Each wall is flat, endless, passes through zero and stands at right angles to its row. A trip goes straight from one point to another. Which walls does it cross, in order?
(in the rows, 128 means zero)

Walls:
(1): [159 172 144]
(2): [149 174 163]
(3): [ 92 130 110]
(4): [199 177 172]
(5): [121  93 163]
Trips:
[148  76 106] to [160 116 150] -> 4, 1, 2
[ 45 167 117] to [149  96 109] -> 5, 3

Walls:
(1): [114 119  99 122 152 110  97 117 106 161 134 166]
(2): [152 131 196 150  72 152 114 181 110 167 146 179]
(3): [205 168 154 141  98 195 138 109  99 168 102 169]
(4): [181 150  80 180 180 155 184 125 139  75 125 127]
(5): [141 144 118 131 112 142 156 106 109 106 137 174]
(6): [176 134 149  94  36 206  77 118 120 133 139 138]
Trips:
[ 86 159 155 109  94  71 143 116 112 200  30 139] to [139 146 146 163 135  78 170  49 100 129 129 216] -> 5, 4
[172 131  64 112 115 153 184  82 112 153 112  59] to [118 149 147 118 111 129 114 100 164 163 173  69] -> 5, 4, 3

Walls:
(1): [ 72 115  84 168  79 155  57 147 192  99 140 139 132 102  37 109 101  24
 138  75  89 130 136  83 215  97  98  64  91  57 127 121]
(2): [117 173 138 180 102 113  98  88 191  88 111 193 121 138  90 124 102 191
 120 132 162 134 170 110 112 120 140 136 105  95 129 129]
(3): [ 47 180 195 182 208 183  95 141  66 130 102 119  92 107 149 114  60  56
 153 111  12 109 120 136 140 108 102  95 146 196 111  89]
(4): [131 119 127 125 153 102  55 132 137 110 161 138 111 150 130 178 176 129
 136 180 116 144 187 127 167 167 134 167 120  84 150 135]
(5): [117 162 130 117 115 110 151 150 200 136 136 125 124 120  93 166 149  50
 127 153  90 132  66 146  57 152 124 127 143 105  70 168]
(6): [ 71 103 171 157 185 145 124 110 116 132  74 116 149 106  92  87 128 100
 104 133 140 152  58  93 157 119 165 154 145  93  72 113]
(7): [128 119 119 232 129 116 107 138  58 148 110 128 136 118 134 144  93 113
 142  93 126 120 120 119 155 121 163  96 100 121 101 126]
Trips:
[167  59  86 151 109 121 173 100  90 112  60  78  75 110 140 153 192 116
 125 103 124 119 104 110  85 155 119 123  95 111 117 135] to [ 65 103 171  88 108 108 164 149 145 157 163 172 158 157 136 101  78 136
 156 110 162  70  70 121 162 127 163  93 104 152 102 104] -> 1, 5, 3
[157 157 178 175 162 122 141 100  78 152  91 131 122 150  65 158 103 150
 168 216 115  99 116  75  81  99  77 121 106 138 137 129] to [150 137 171 122  78 109  47 107  81 149 122 147 238 156 135 127 181  67
 123  43 161 136 188 105  84  69 137 131 108 139 160 157] -> 5, 6, 4, 1, 3
[113  88 142 137  89 172 118 144 107 163 142 148 132 112 130 122 166 163
 123 156 224 132 175 156 136 114 179  82 172  87  67 167] to [141 128 139 141  93 117  97 157 111 176  80 171 167  83 160 173 101  92
 152 190 118 104  91  59  88 104  84  63 217  41 161 134] -> 1, 5, 4, 2, 3
[ 43 134 105 103 131 169 142  95 114 164 187 171 105  82 141 104 145 201
  78 108 133 129  37  59 104  93 147 114  83 146 138  72] to [153  78 128 179 141 128  71 177 148 117 106  71 174  75 166 220 100 126
 115 101 100 121 165 161 128  93  92 166 197 113  60 141] -> 7, 2, 1, 5, 4
[171 130 153 148  84  77 113  99  75 104 153  92  78 125 155 139  77  77
 105  65 153 115 180  99 218 121 165 132 136 148  97 105] to [ 64  76 104  98 150 150 156 173  80 131  60  81 113 119 114 125 137 149
 164 143 160  42 162 131 107 117 127  90 138 175  79  67] -> 4, 6, 1

Walls:
(1): [ 93 129 114 151 159 164 115 108 143 163 154 176 120 125 143  82 119  77
 178 139 147  69 163  97 192 165 139 136 137  94 133 165 114  96 132  86
 208 151 141 150  83 139 118  99 132 155 119  95]
(2): [118 120 102  90 151 128 134  80 132 137  99 178 123  80 120 124 179 136
 178 133  75 100 122 134 126 164  94 118 143 117 143 146  63 228 107 151
 118 150 127 103 163 109 158 172 149 120  92 157]
(3): [ 77 127 143 115 160 169 140 139 162 149 106 165  89 118 101 162 137 156
  76 118 120 108 138 109 113 109 110  69  56 107 155 151 151 121 125 156
 118 144 165 136  98 105 152 138 164  94 139 121]
(4): [139 177 171 104 118 111 133 153 130  80 112 102  87 143 194 118 116 101
 120 139 105 109 180 158 195 116 125 128 140 102 129 173  99  86  71 141
 153 105 176  84 160  81  93 131 163 205 183  98]
(5): [135 110 148 100 136 114 123 177 131 130  76 171 158 139 157 147  93 169
 100 135 133 104 115 146 135 199 173 147  89 154 128 172 147 213 164  98
 100 168 140 140  94  91  93 127  52 130  56 144]
(6): [134 159  98 101 124 192 158 176 123 103 158 134 103 151 167 159 131  83
 106 157 130 122  80 121  65  93 123 118 107 104 137  71 158 168 144 196
 168 176  90  78 148 162 150 185 170 121  94  74]
(7): [149  64 120 132 116 144 129  84 102 166 128 130 183  86 183 163 154 163
 137 146 148 119 105 134 131 131 131 122 132 114 124 179  84 117 146 148
 120 139 143 165  84 109  52 189 104 106 139 118]
(8): [151 144 155  88 118  59 146 141 138 202 122 150 193 197  72 136 163  88
 158 143  71 199 115 105 152 208 124 155 151 114 130 109 154 147 105 131
 184 142  89 133 121 116 107 120 133 108 148  48]
(9): [139 114  53 103 214 104 187 156 152 165 185 109 167 133 130 105 116 113
 122 128 105 130 107 113  98  83  98 175 149 101 144  90 160  64 133 170
 180 163  72 111 164 101  80  66 166 126 125 137]
(10): [132 126 151 161 108 178 172 102 157  96 107  95 168 155 113 130  99 150
 196 131  90 165  93  70 137 108 146 161  90 102 151 169 139 130 121 115
 148 133  34  85 119 147 111 131 148  96 125  90]
Trips:
[176 121 181 105 130 131 111 177 171 193 143 117 125 133 118 161  87  66
 100 110 135 139 157 125 132 135 160 111 145 155 162 103 109 129 198 112
 115 180 123  96 158  79 131  60  95  54  95 172] to [ 83 146 143 118 135 138 148 152 161  68 144 121 133 132 148 146 135  91
 127 195  94 130 139 130 131  91 110 124 185 118 120 161  92 166  65 144
 108 182 126 111 114 122 124  59  84 152 145 206] -> 3, 4, 8, 2
[ 66 151 115 180 145 148 124 110 113 103  96 165 184 137 142 133 143  97
 168 189  97 143 169  46  82 131 135  98 150 137  95 103 149  67 125 109
  97 161 107 133 154 124 153 205 200  93 162 198] to [155 138 113 112 139 143  68 122 151 184  89 124 161 135  81 151 154 190
 123 147  61 153 168 143 114  96 132 179 158 125  80 101 133 147 137 137
 171 124  51 180 144 117  99 191 115  83 110 187] -> 1, 7, 8, 3, 6, 5
[150  90 160 122  76 118 125 192  73 105 134 174 167  76  74 146  93 206
 100 146 123 155 107 150 176  51  76 158 140 117 133  95 113  67  90  62
 179  94  72 113 162 163 159 117 166 164  79 138] to [165 140  96 106 139 206 119  84 126 155  60 103 163  74 162 147 170 144
 119 104 105 149 104 116 134  68 108 117 150 126 116 109 120  17 115 104
 129 141 105 115 135 124 137 103 162  79 108  87] -> 4, 6, 7, 3

Walls:
(1): [ 51 145 178 107 106 157 107 142 179 116 135  68  69 100 120  92  76  67
 136 108 146  98 117 111 158 148 129 121  72 151 158 129 105 128 137 145
  99  96 135 104  65 144 144  65 117 107 139  98]
(2): [160 127  78 147 121 174 150 161 106 188  87  96  93 169  79  71 109 140
 117  65 152 181 124  94  96  88 118 174  90 148  93 140 144 150 192  93
 100 149 103 128  81 134  93 132 161 154  74 117]
(3): [128 127 127 114 143 187 128 135 175 108 133 167 147  98  77 184 112 132
 107 150  67 130 161 132 103 133 144 108 151 113 170 116 174 148 105 141
  78 116  91  89 180 119 190 169  81 182 118 172]
(4): [149 193 192  43 118 174 129 158  90 165 106 152 123 193  57 121 150  97
 145  50  69 133 150 109  94 177  39 157  84 159 124 134 122 122 135 170
  91  71 203 168  68 175 100 119 149 128 103 167]
(5): [116 154 116  75 173  99 171 107  84 124 155 152 138  87 107 107  85 140
 141 139 136 112 119 210 137 145 109  94  80  98 150 148 151 171  79 111
 169 168  85 215 156  94 113  95  80 134  90 186]
(6): [165 127 145  51 156 120  81 133 152 156  96  68 119 134 144 145 182  95
 163 155 128 107 138  87 150 117 107 193 186 154  73 158 131 112  92  93
 156 128 107 161 158 113 140  86 193 121  88  96]
(7): [100 121 163 131 108 112 149 131 130  61 124 124 109  74 105 165  91 137
 143 159 114 134 108 143 127 138 134 164 109 130 116 218 111 103  79 147
 140 181 146 150 127 192 190 126 113 171  62 140]
(8): [171 202 149 123 105 127  44 122  59  94 134  38 174 132 179 116 156  96
 185  39  71 103 137 182 107  95  97 156 181  70  88  84  81 100 140 100
 155 150  49 151 177  87 106 139 124 140  74 163]
(9): [168 167 183 168 165 139  74  78  99  99 147 129  98 134  91 147 132 153
 156 153 193 156  87 116 156  88 110 136 139 165 201 173 201 175 148 165
 143 131 153  92 197 100 135 118 197 121  73 123]
(10): [190 137 168 179  82 139 133  67 175 162  89 137 165 116  54 172  63 128
 109 118  66  83 134 108 182  72  65 132 114 109 161 131 176 104  98 148
  92 167 153 116  94 119 123 193 117 205  96 128]
Trips:
[ 71 166 122 170  87 157 129  69  94 135 156  95 142 104 169 114 155 111
 143 119 160 138 134  88 173 107 146 149  97  86 167 121 109 165 143 127
 132 144 120 142  79 206 175 179 151 114 182 124] to [ 92 146 135 180 113 170 137 112 138 130 126 129 130 136 158 180 135 170
 109 140 141 166 167 110 123 151  92 174 125 170 176 111 102 149 130  76
 120 152  93 125  89 135 128 142  68 107 150 115] -> 2, 10, 7, 3
[172  94 139 123 116  72 123 130 120 198 104 134  98 130 155 101 160 178
  73  98 150 135  90 106 133 116 146 184 179 121  97 126 135 100 152  99
  93 100 159  95 170  71  89 166  72  80  92 138] to [ 93 105 159  95 142 136 156  64 134 141 136 115  99 160 124  59 119 157
  96 178 210 154  78 146 154 119  77 129 134 119 234 119 132  91 122 143
 109 147 137 125  87  43 115  76 122 181  79 148] -> 10, 8, 5, 1, 6
[137 116 114 100  78 184  85 128 109  60 209 101 151  84  82 155  84 146
 127 124 121 114 116 203 181 141 109  49 127 190 103  43 150  66  79 120
 157  91 131 135 155 126 105 155 107 138 190 125] to [ 73  95 166  85 192 191 164 145  86 135  71 219  90 233 149 189 161 144
 110 153 169 125 141 170 154 105  76 169 115 106 142 127 172 131 129 115
 109 134 183 156 152 138 139 192  52 163 129 130] -> 1, 4, 8, 7, 9
[ 73 161 158 139 163 147 117 130 115 164 129 171 103 138 163 117 141 128
  90 147 110 112 152 155 106  73 110 145 139 146  82  89 106 170 148 156
 173 120 170 149 184  99 100 124 132 160 103 133] to [ 92 116 160 133 131 119 147 161 109 143 153  88  97 150 140 137 168 123
 135 210 145 136  75 119  30 140 108 105 161 141  68 128 144 130 191 174
  68 138 130 107 146  70 150 136 141 118 108 148] -> 2, 5, 3, 4, 8

Walls:
(1): [188 192 125 141 135  60 162 123 202 146 169  87  55 127  70  96 131 110
  83 113 111 171 136 125 157 145 104 138 134 180 121 196 100 199 159 104
 176 127 166 106 111 143  75  84 181 101 144 166]
(2): [194 112 108 168 101  82 134 149 192 196 125 121 103  87 160 110 133 178
 138  68 105 169 120 101 113 139 128 145 147 149  89 109  87 173  83 162
  89 137 170  91 133 141 114 134 184 184 146 106]
(3): [141  87 170 191 146 159  61 161  76 165  84 108 167 128 149 164 133 184
 162  91 122 153 146  70  63  85  83 113 138 141  92 132 104 154  80 166
 166 109 128 118 145 146  50 105  87  96 163 177]
(4): [124 146  67 120 160  77 177 115 116 167 143  97 147  87 163 188 145  79
 106 172 136 176 142 108 114 106 165 190  90 165 165 192  73  86 113 126
 118 147 122  98  67 172  70  93 128 165  22 103]
(5): [153 100 109 181 135 136 124 154  90 127 152  91 182 169 158 162 127 117
 138 109 153 142 137 100 121  98 168 163  78 135 133  76 155 117 127 130
  74 150  96 122 111 188 185 154  83 169 176 149]
(6): [ 67 138 106 124 140 165 121 120 152 102  97 150  99 142 133 180  66  77
 109 161 139 120  98 180 173 140 178 153 115 134 133 188 150 147 161 119
 165 101 136  92 180  64 138  89 128 101 113 125]
(7): [114  92 129 160  82 153 129 102 137 138 123 141 183 124 135 145 129 127
 138 105 188 137 109 174 127 124 125 103 187 177 142 138 139  97  86 120
 159  80 128 115 125  92 106 148 113 120  89 162]
Trips:
[109  45 144  90 130 188 108  49 195 101 200  99 180 150 113 128 149 126
 144  71  57 110 145 115 116 163 140 144 110 139  63 102  95 106 137 175
 136 122 132 136 109 109  88 135 140  81 134 105] to [146 181 131 124 103 124 116  46 117 121 120 106 165  83  70 178 153 169
 197  92  68 130 116 143 134  88  94 178 120 170 136 141  69 120 170 137
  96 174 133 159  79  87 116 101 103 126 168  89] -> 7, 1, 4
[153 127 134 157 150 123 156 162 125 151 197 149  25 137  77 137 130 169
  89 139 115 109 163 151  86  48  86 157 116 159  87 111 118 126 104 146
 131  69 146  70  65  85 139 160 152 142 113 142] to [116 130 141 155 178  75  71 150  99 216 111 150 176 146  84 136 164 199
 171  94 125 126 124 101 113 145 121 174 179 115  77 161 131  95 189 142
  99 187 126 145 107 110 149 198 152  81 169 138] -> 4, 5, 1
